Rows are points. The last column is the point's height on a tilted bowl or saddle (a function of degree 2), plus a little noise. Along how many of its main directions does it bend up, bend down or stay straight?
In the rows, 128 means zero.

Points:
[[ 84  83 123 107]
 [154 162 177  77]
 [100 221 115  80]
 [156 133  85 126]
 [131 156 137 115]
 [124 114 121 131]
 [177 162 100  97]
 [138 176 124 114]
 [188 140 142  61]
 [133 156 134 119]
 [133 135 172 106]
 [ 91 187 146  82]
 [169  99 135  95]
 [ 83  95 161  98]
 [126 106 107 133]
 [179  63 108  68]
 [109 119 196 101]]
Directions: 0 up, 2 down, 1 straight

Points, 23 rows:
[[ 90 134 132  96 132]
 [ 51 146  89 118  84]
 [167 181 181 119 124]
 [130 134  91 157  94]
 [182 166 144 116  97]
 [ 67  88 136 135 109]
 [ 77  97 135 107 125]
 [128  65 103  99 111]
 [104  89 162 121 113]
 [138 159 110 123 120]
 [112  54 113 128 103]
 [182 215 141  93  83]
 [ 85  92 161  82 110]
 [126 105 187 166  66]
 [113 141 192 141 119]
 [154 109 117 164  68]
 [115 141  92 135 115]
 [118 163 159 157 138]
 [ 75 141 107 176  91]
 [142  93 137 182  44]
 [136 159  81 118  91]
 [173 160 194 157  90]
 [142 122 149 123 122]]
Directions: 0 up, 3 down, 1 straight

Points (45 x 7):
[[103 130 113  82 123 142 145]
 [ 61 186 110 155 163 159 142]
 [102 111 177 147 198 129 129]
 [164 148 154  62 109 142 123]
 [145 123  96  84  93 103 110]
 [ 89 106  90  76 111 199 139]
 [ 62 144 128 120 143  99 174]
 [ 93 104 120  99  53  76 131]
 [166 125 142 143 179 160  85]
 [135  50 118  53 153 192  63]
 [118 117  83 114 159 103 122]
 [162 149  75 146 111 160  60]
 [103 165  78 117 165  90 111]
 [113 121 141 152 156 101 157]
 [117 100 105 125 159 170 129]
 [147 118  70 115 152 123  91]
 [169 110  79 100 152 163  80]
 [129 162 125  76 110 171 128]
 [174 116 108 178 199 143  36]
 [134 190 154 100 173 175 116]
 [140 151 144 113 121 105 136]
 [103 136 119 169 126 171 119]
 [108 127 182 118 144  87 163]
 [ 91 112 134 139 119 103 169]
 [128 187 122  97 175 136 118]
 [ 95 128 128 128 100 119 156]
 [112 133 142  64 106  42 114]
 [158 122 117 145 150 124 111]
 [146 156 140 175 149  96 104]
 [135 162  90 122  41 191  65]
 [164  63  70  90 126 150  91]
 [ 84 165 155 126 151 117 162]
 [140  80 175 133 182 151  97]
 [104 158 156 169 169 117 137]
 [180  73 135 141 125 112 125]
 [123  99 191 110 152 173 104]
 [116  87 126  67  80  67 115]
 [137 146  64 144  70 155  74]
 [108 118 110  96 151  57 130]
 [137 174 111 181 124 170  46]
 [139 150 131 120 163 115 129]
 [111  91 126 109 184  91 132]
 [184  51 107 115 113  48 107]
 [115  95 151 148  78  85 156]
 [182 108 132 151 108 166  89]]
Directions: 0 up, 3 down, 3 straight
